Each row is a point. The window is the flat piece filled in between its corners: a triangle in 3 columns, a solid with four corners in 4, and so on. A path goes straight from each point to the next, and from the last back to the first. List the points from which the path goes on through the window.

Window (3 x 3):
[[ 23.8  -4.5  -1.6]
 [-13.8  39.1  -0.7]
 [  2.4  10.4 -11.9]]
Path:
(1): [-42.6  41.6   1.4]
(2): [-5.7  8.6 -9.7]
(3): [ 11.0  13.2 -12.5]
(4): [  4.9  27.5 -18.3]
(5): [-12.2  14.0  -4.8]
(6): [-6.1  1.0 -7.9]
(7): [ 13.6  30.5 -13.9]
(8): [ 5.7 38.6 -8.4]
(9): [-19.5  38.0   5.1]
(10): [-17.6  28.9   6.2]
(11): [ 0.9 35.6 -4.1]
(12): [22.6 29.9 -1.0]
Through the window after points: 2, 6

Window (4 x 4):
[[ 13.2  17.9  17.4  39.1]
 [ 17.0  10.9   5.9 -12.4]
 [ 37.9   8.0 -12.5 -14.7]
 [-22.1 -20.4   6.7  10.9]]
Path:
(1): [15.5  5.8 29.4 33.1]
(2): [12.0 21.0  7.9 33.8]
(3): [ 6.2 23.0 -3.5 24.6]
(4): [23.2  4.0 33.7 22.3]
(5): [35.7  3.6 28.1 -2.1]
(6): [28.2 20.7 -6.0  3.1]
(7): [ 9.1 16.2  1.7 -7.7]
(8): [ 29.3   0.6   5.7 -12.5]
Through the window after points: 1, 3, 7

Window (6 x 6):
[[-28.6 -20.9 -12.8  -0.2 -80.9 -34.8]
 [ 28.0 -26.7  11.6  -5.2  -0.2  11.2]
 [  8.9  -7.0  18.5  -4.7  -7.8  32.0]
 [ -2.6 -21.4  12.3   8.9   8.0   5.5]
 [  5.5 -13.5  -5.2 -17.5   7.2  14.1]
 [ 16.2  -2.6  -6.3  12.1  -2.8   5.7]]
Path:
(1): [ -6.1 -46.2 -10.9  23.5 -28.8  -3.1]
(2): [ -4.2  -3.9   9.6 -13.6 -29.4  -9.4]
(3): [ 30.1  -7.1  30.0 -15.9  12.3  -1.1]
(4): [  5.6 -35.8  -5.5  10.4 -10.8  16.5]
(5): [ 17.7 -31.0 -19.2  -1.9 -17.1  29.7]
(6): [-9.7 -2.6 22.2 -6.0 21.4 -9.4]
(7): [27.7 17.0 19.9  5.6 -7.2 -6.8]
(8): [  1.1 -43.6  -3.8   5.3  28.6  32.7]
(9): [  9.2 -22.0  -9.8  29.7  12.5  37.5]
(10): [16.6 -5.1 16.1 -9.0  4.8 13.6]
(11): [ 24.3   0.5 -11.8 -24.6  -4.7 -25.0]
(12): [  3.7 -25.9   7.9  -3.1   4.3  30.3]
Through the window after points: 1, 3, 5, 11

Window (8 x 8):
[[-11.5 -31.8  -3.8  11.0  -8.3  21.4   3.9 -11.1]
 [ 11.4  -1.9   8.8  -4.0   3.1 -18.7  -2.5  33.9]
 [  1.6 -29.9 -38.0  -5.0  35.7  -8.5   0.9  -7.8]
 [ 16.8  15.7 -35.7 -26.9   4.5  11.7  44.2 -15.2]
 [ 39.5  12.6 -17.0  12.7  -5.3 -12.5  10.8 -16.3]
 [-12.9 -36.7  -7.6  -5.3   5.0 -41.2   1.6 -24.1]
 [ -2.1  25.1  19.2 -12.6   8.5  32.1  39.2  -6.7]
 [ 29.3  -3.1   3.2  -9.7  -6.2 -19.2 -21.6  -2.7]]
Path:
(1): [  1.3  29.6 -20.0  31.8 -12.9 -12.2  -8.3 -12.1]
(2): [ -3.7  15.2   0.1   9.4 -17.0 -13.5 -13.0 -16.6]
(3): [  2.5 -29.4  -8.4 -27.6  45.1  16.7  51.5  -3.0]
(4): [ 31.4 -10.6  11.8 -12.8  -0.3  25.5  29.7   6.4]
(5): [-19.3  23.7   0.6  -4.0   8.6  13.1  23.3 -17.7]
(6): [  5.8  22.0 -31.2  15.0  -2.7 -25.9   0.2   6.7]
(7): [ 12.9 -23.1  40.3 -18.4  10.3  26.3  13.9  -9.5]
(8): [ 19.2 -12.7   3.7 -21.6   2.9  -4.0  22.6  -8.7]
Through the window after points: 2, 4

Window, 9 rows:
[[ 28.9 -11.2  -6.2 -43.2  -0.2 -24.6 -24.0  -0.5 -18.0]
 [-23.4  -0.6  -9.6 -19.0  -5.7  10.8  28.0 -15.1  28.8]
 [  2.3  30.1  -4.4  -4.4  25.6  -5.5  -1.4 -16.6  -2.3]
 [  7.0  -2.7 -10.8  22.1  21.8 -31.1  34.2 -19.2 -20.2]
 [ 28.6 -25.9 -16.9  35.1  18.0 -30.6   6.8  -0.9  10.2]
 [-47.4  -3.1  20.9 -11.8  14.7 -22.6  -1.5   6.7  48.9]
 [ -5.5   4.6 -22.5 -15.6 -13.7  -5.1  16.3  17.8  -1.5]
 [  8.6 -44.5  30.9 -42.3  25.5  23.6 -20.0   9.5  -5.2]
 [ 16.7  -6.1  24.3  12.4  12.7 -35.9  10.8   3.3  18.6]]
Path:
(1): [ 19.0   2.4   3.8 -51.4  37.9  16.6  36.6  -2.0  11.7]
(2): [  4.0 -15.9 -19.0 -40.7  32.7 -26.9   9.3  13.3  -6.7]
(3): [-14.2  -3.9  33.2   3.0  -6.3   4.6  -3.6 -12.6  17.6]
(4): [  2.6 -12.1  16.6  -3.5 -10.5 -10.8  -5.6  -2.1  -0.9]
(5): [ 13.8 -19.8 -18.5 -17.5  31.0 -30.1  26.1   5.0   9.5]
(6): [  2.7  11.1  -2.6 -37.2  15.7   2.9  25.8   4.3  43.5]
(7): [-14.6  -6.9  -3.8   0.2  -2.0  -4.6  12.0 -15.8   6.2]
(8): [ -1.8 -29.6  20.5   0.1   1.6  21.0 -11.2 -59.2  14.7]
(9): [ 12.2 -12.0   6.4 -27.5  33.9 -29.3   5.3  41.8  -6.6]
(10): [ 20.7  10.4 -13.8  -5.8  16.5 -18.3  24.8  17.5  19.1]
(11): [  6.2 -11.1  -0.2   3.8   8.6  -9.1  -9.4 -24.9 -16.6]
(12): [ -3.9  -3.3  12.0  17.1   5.0 -14.5   2.5  -7.0   9.3]
(13): [  2.0  -5.2 -15.1 -21.1  26.4 -18.5  36.7  12.1  20.6]
(14): [ 28.4  -7.4  -6.4 -38.5  22.4 -10.7  16.3  12.5  23.2]
(15): [-20.3   1.7  13.2   6.8  -0.1 -28.0 -22.5 -14.1  -6.6]
(16): [ -3.4   6.7  -9.9  27.0   4.6 -34.8  -7.4 -17.1 -15.4]
Through the window after points: 6, 14, 16

Window, 11 rows:
[[-13.4  24.5  -7.6  -8.4  14.0  23.9  -7.8  35.0  31.8 -21.9  11.7]
 [ 19.8  -2.1  54.6  14.5  -7.0 -36.4  -5.9   1.7 -11.1   4.2 -22.1]
 [-31.8   8.1   1.0 -24.4  -6.1  34.6  13.6  22.3   0.9  -2.4  36.8]
 [-18.0  30.7  29.9 -11.5  36.8  -3.1  11.2  -8.3  25.7 -10.0  21.2]
 [ -0.7 -15.1  -2.3  62.3  -3.2  -4.7  -0.1  -7.2 -35.3 -30.3 -24.0]
 [-18.1   4.0  -7.6 -14.8  20.7   2.8 -21.9   2.8  16.5   6.3  22.0]
 [ 21.8  20.0  25.0  13.2  -8.5   2.2  23.3   6.9  53.0  45.1  30.3]
 [ -2.2 -11.5 -21.0   8.8 -10.5   5.9  18.6  -6.4 -16.4 -19.5 -34.4]
 [-14.9 -23.0 -13.1  35.6   8.2 -35.1  16.8  19.1 -29.2 -28.8 -26.7]
 [-28.5  38.4 -11.0  -4.8  25.4   1.8  -2.0  14.9 -32.5  -7.8  -4.1]
 [ 10.5  11.2   6.2  25.4 -21.8 -39.3   4.3  -9.5  -8.7 -21.7  -1.1]]
Path:
(1): [ 25.9   3.6  20.6   3.7  10.4 -10.6  -0.1  17.1 -33.8 -29.1   4.6]
(2): [ 26.4  -0.5  12.0  24.5  10.4 -11.1  11.0  -2.2 -10.6 -10.9   0.8]
(3): [-49.8  -1.2  15.3  29.6 -16.0  -8.0 -18.1   7.6 -15.9 -19.7 -36.2]
(4): [-22.8  19.4 -14.3  -0.7   0.1  -7.7 -11.0   8.1   1.1 -12.4 -12.5]
(5): [ 1.0  9.7 13.3 -1.3 12.8 -5.0 14.4  6.0 -0.5 -4.2 16.8]
(6): [ 19.5  -4.8  10.4   9.3   2.3 -11.7   7.4  20.3   0.6  -7.6  41.2]
(7): [-24.8  12.2  13.5   8.2  -6.5  -4.4   3.7  -7.2  13.1   0.3 -33.4]
(8): [-33.7  -4.3 -21.1  27.0 -15.7  -2.3   2.8  -7.2  15.7  11.4 -24.6]
Through the window after points: 2

Window:
[[-17.2 -11.8  -3.3  -2.9  37.4 -21.4  -0.2  24.5  -6.7  -6.6  -8.9  -7.5]
 [ -6.3 -38.3 -25.8 -15.8 -15.6   3.8  43.9  13.6 -20.2 -26.1 -24.6  52.0]
 [ 21.0   3.3 -10.2  46.9  10.8   5.3  23.6  -8.0  -6.6  15.2 -23.7   3.2]
 [  9.8  -3.7  -3.1  33.6  -4.6 -40.4   5.6  16.2 -25.2  12.7  15.7 -34.9]
 [-28.9  19.8 -10.4 -15.0  24.4  20.0 -11.3  11.8  -1.9  23.7  24.5  -6.7]
 [-12.7   4.9 -32.9   3.5  -3.8   4.5  -6.4  41.3  19.8  -6.1  27.1 -12.6]
 [ 12.9 -13.2  15.1 -17.2  19.5 -35.5  16.6 -24.8   0.6  13.5  -8.9 -40.6]
 [-43.8 -14.9  22.0  14.3   8.0  14.5  21.6  -3.4   0.1  -7.6  24.5 -13.7]
 [ -7.3  29.5  -2.6   0.8 -18.3  -8.0  25.5  33.5  -1.4 -14.3  10.6   6.2]
 [-21.1   4.2  14.0  13.1  16.0   3.6  18.3 -11.1   8.5  54.4 -21.7 -34.6]
 [-28.5   3.7 -56.1  52.4  -6.1  -9.4  -0.8  -2.8  -3.4  -9.6  -3.1  12.4]
 [  5.7   4.2  24.9   9.5  -2.9  -7.3  -8.7  -0.3   2.1  24.5 -16.1 -11.2]]
Path:
(1): [  9.7  -2.7  -7.4  14.0  11.1 -24.8  23.6   2.4  12.3  39.7   5.4  -3.3]
(2): [-31.2   7.5 -14.0  16.2  -8.0 -34.8  28.1  27.5  20.6  -5.4  16.6   7.1]
(3): [ 13.1   4.1   2.2  -9.9   9.2  29.0 -12.3  -1.0 -33.0  10.5 -12.8 -26.2]
(4): [ -7.5  10.2 -15.8  17.7  -1.1   9.2   3.1  22.7   0.1  -6.2   5.7 -26.1]
(5): [ -8.8 -14.2  -5.5  -6.7   3.7 -52.2   9.2  16.1   3.6  33.5  28.1  13.6]
(6): [-7.0 22.7  8.9 20.2 19.6 -0.7 -5.2  7.6 19.1 25.4 23.9 10.5]
(7): [-17.3 -17.9 -11.4 -11.4  -3.3 -10.5   3.4  12.3 -30.5  -6.4 -29.2 -52.7]
(8): [-10.3  -1.7  12.3  20.8  -9.6  -1.3 -10.0  12.1 -30.0 -20.1 -10.2 -21.2]
Through the window after points: 4, 8

Window (14 x 14):
[[ 24.7 -18.4 -12.8  18.4   0.3 -11.4  31.8  12.5  20.2   9.9  -7.6   5.4
   13.6  16.6]
 [-23.2 -13.3   5.4 -21.9  56.9  22.4  22.6  -7.3  -4.6   0.3   9.4   8.4
  -14.8 -23.5]
 [ 29.1 -20.1 -29.2 -11.5   6.9   2.4   9.2 -19.5   7.5  32.9  -1.4  14.4
   21.7   6.8]
 [ 17.9 -31.8 -30.1  16.2  -7.0 -10.3  20.7 -20.2  25.5  -3.6  -0.5 -15.0
  -12.1  10.1]
 [ -5.4 -34.8  54.5   3.3 -34.4  78.7  -1.9 -45.4 -34.8  15.3 -14.8   0.2
   29.1   0.7]
 [-15.1  27.3  10.2 -23.1  24.7 -28.1 -36.0   0.0  -9.9   8.5  13.1  -7.7
  -12.3 -18.1]
 [ -9.0  13.3   6.1 -22.9 -10.2  -1.5  -6.9   4.4  28.9  28.3  -8.6   5.4
  -18.8 -17.8]
 [  6.2  -5.2  26.5  13.4 -32.7   7.6  29.2 -35.1  -2.9   4.0  30.2  26.0
  -15.9 -13.7]
 [-19.1 -33.6  -6.8  -7.9  12.9 -15.7   1.4   0.1  26.4  -4.1  -0.5  15.5
    9.3   8.8]
 [ -7.7  -0.8 -14.8 -10.1  27.3  37.0  31.6  -8.0  -9.9  -0.3   2.7  31.9
  -36.0  32.4]
 [ 11.3 -13.0  -4.7  -7.3 -23.0  -6.2  16.6  -8.8   0.9 -14.8  -8.6  17.1
    5.2 -17.7]
 [  7.8 -49.9  -8.0 -38.8  42.2  14.7  14.5  26.7 -18.2  14.7   4.1  18.6
  -12.8  18.3]
 [  7.1 -18.7 -28.5  30.1  -3.0 -15.1 -25.0   7.3  11.7   7.5   0.5   6.8
   -0.3 -12.3]
 [-33.0  32.2  -1.3  -9.7 -17.7   8.6 -24.8  -1.6 -14.5  12.9  34.9 -14.0
   -2.0 -24.3]]
Path:
(1): [-12.3 -34.9   2.9  15.4  10.7 -14.3  30.1 -11.2 -13.6  20.9 -41.9  15.5
   6.3  -6.3]
(2): [ 28.5  -1.9 -24.5  -2.4  -3.3   8.6 -14.2  18.6  26.4  -2.3  39.1   0.4
  -2.2  10.2]
(3): [ 17.4 -36.1   1.6 -13.5   5.9  15.1 -14.7  12.1  34.9 -20.5  21.6   4.7
  15.4 -23.4]
(4): [-24.1   7.1   0.7 -13.4  18.6  -2.9  35.5 -20.7 -26.2  29.0  -9.2  12.1
 -23.7  17.1]
(5): [-48.6 -34.2  18.8 -35.0 -14.8 -17.4  30.0  29.5 -35.2  18.0  -7.2 -14.6
  17.8  -6.8]
(6): [ 23.1  28.2 -25.6  17.4   7.9  16.8 -28.0 -34.4  25.3   1.4  27.5   6.7
 -22.0  -6.1]
(7): [  6.8 -28.4  -3.3 -20.7  23.9  34.0 -17.9 -11.3  23.7 -15.5  16.3   1.2
  22.9 -20.8]
(8): [  1.0  -7.4   1.7   9.9 -20.1 -23.8  23.6  -1.2 -14.7  23.5  -8.6  11.7
 -12.7  -2.1]
(9): [-29.8  -7.6 -38.6  12.4  33.8  -6.5  20.5 -34.3 -24.5  25.6   2.6  18.3
  -3.4  14.7]
(10): [ 26.0 -26.2  48.9 -20.3 -17.1  34.2 -16.6  26.6  32.3 -13.9   6.2  -5.7
  -4.8 -27.9]
(11): [ 11.6   1.3   1.0  -4.8   0.7  13.3 -16.7  -1.0   1.1   4.7  12.9  15.6
   2.8  -6.8]
(12): [-24.1  -5.8  12.2  -7.3  -1.0  -7.0  13.6 -19.2  -9.9  14.4   0.1 -14.4
  -9.4  -5.5]
(13): [-30.4  13.8 -20.5  10.9 -16.4 -13.9  19.4 -17.0 -12.3  21.6 -26.3  13.7
  -7.9   9.6]
(14): [ 16.7 -18.0  20.8 -12.4   6.2  23.7   7.4  -6.2   4.4   3.9  26.2  15.5
  -3.8  -9.7]
(15): [ 15.6 -12.6   9.2  -7.2  22.2  26.2  -8.5   7.1   8.5 -11.7   3.3   0.2
   6.4  -6.5]
(16): [-12.8 -32.5  -1.4 -15.7   5.7  17.9  21.2 -11.8 -21.6  23.3  -0.7  19.6
 -10.8  10.4]
Through the window after points: 1, 5, 11, 15

Window:
[[ 47.3 -10.7  -3.8  33.9   3.3  18.5   2.1   9.1 -36.6   3.8 -20.4   9.3
    4.6  -9.2]
 [ 12.7  29.6 -12.4  12.7  -0.4  -9.3  -3.6  45.8  -5.2 -27.1  21.7  -8.8
  -16.2   6.6]
 [ 18.6   1.2 -16.1  26.3   3.8  11.7   8.0 -19.5 -10.2 -21.4  14.8  22.0
    1.8 -20.9]
 [-32.4 -16.0  -2.0   7.9 -42.5  16.1   7.8  13.3  20.3 -49.7 -20.4   3.9
    5.9  13.6]
 [ 11.2 -30.6  -2.6  43.3  -4.1 -36.8   8.7 -16.4 -28.9   3.0 -11.4  44.6
   38.7  -6.3]
 [ -2.9   9.7  30.2  -8.4 -14.5  12.4  -3.7  20.8 -37.1 -18.5  14.1   0.5
  -37.2   7.2]
 [  4.7  16.1 -19.3 -29.1  -0.8  -1.6 -24.5  13.2  18.5  -2.8  25.7  15.4
   -4.0   1.4]
 [-25.9 -22.6  -0.2   8.3  -2.4   4.3  35.3   7.1   6.2  -5.0 -12.6  28.8
   16.9  17.3]
 [  0.5  20.0  -1.3   2.8  46.3  19.9 -25.8   2.0 -14.1 -20.3  -4.8   7.6
  -14.6  15.4]
 [-11.0  -0.3  -7.3  -5.8 -10.2  10.4   1.5  -6.7  13.1 -28.9  16.1 -14.8
   36.4  -6.0]
 [-28.7  21.6   1.3  -7.3  33.7  19.9 -18.1  22.2   6.1  -3.8 -34.7 -10.4
  -14.2 -34.2]
 [-14.3  -5.2 -48.6 -38.8  14.0 -11.5  -8.5  23.1  -4.4 -15.1   6.5  11.0
   18.9 -18.4]
 [-34.5 -40.9  11.3  -6.0 -10.9 -26.0  33.8  23.6  34.5 -37.8 -35.1  -7.0
  -21.5  31.6]
 [-35.5  -2.9  -9.1   0.1   0.5 -32.2  16.1  -2.6 -24.5  25.2 -40.3   4.8
  -27.8  19.1]]
Path:
(1): [-21.4  -4.5   4.1  10.3   1.6   4.4 -12.2  31.1 -18.9  -9.7  10.8  -8.6
 -26.4   9.6]
(2): [  8.0  12.6  18.1 -12.3  -7.3  10.2   6.7   2.3 -20.2 -20.3  -4.9  13.5
 -10.7  -3.3]
(3): [ 20.3  31.8  -8.1  13.7 -39.8   4.3  22.8  -5.8 -21.6 -32.8  -6.4   7.9
  12.4  -6.6]
(4): [-11.0 -49.8  -4.0   1.7  54.2  -4.0 -28.5  30.5   9.1  20.4  -0.7   6.3
 -13.7   8.4]
(5): [ -5.8 -17.2 -17.3  10.2   3.6   5.4 -15.2   4.5 -19.5 -11.2  -2.1   4.6
 -15.9   3.4]
(6): [  4.9  28.1  17.7 -10.1  -4.2 -18.1  29.1  20.4  10.4 -21.3 -18.6   3.6
   8.9  -5.7]
(7): [ 30.2  17.9   0.1  -5.5  20.5   2.5  -1.4  -1.8  -3.0 -40.9 -23.1  37.2
 -12.2  -4.8]
(8): [-10.3 -11.5 -13.4  24.7  -5.7   6.5   8.9  -5.2  -9.9  -4.5  16.0   2.0
   4.8 -10.2]
(9): [-13.7  -6.9  -9.5 -12.0   7.3   4.7  -1.7  27.1 -10.8  -6.9   3.1 -10.5
 -15.2  -2.0]
(10): [  4.1  43.1   7.4  10.3 -33.1  -2.1   9.9 -23.4  34.6 -54.6  -7.7  46.4
  28.5  20.3]
(11): [ 25.1  17.4 -23.8  -7.4  -4.7 -15.3  16.3 -28.5 -17.2 -33.5 -53.4  15.1
   6.7  -2.1]
(12): [-31.1 -19.5   5.4   4.8   5.2   7.1  -1.5  20.9  -4.0   9.5  14.1  10.2
  -5.5   5.2]
Through the window after points: 1, 3, 7
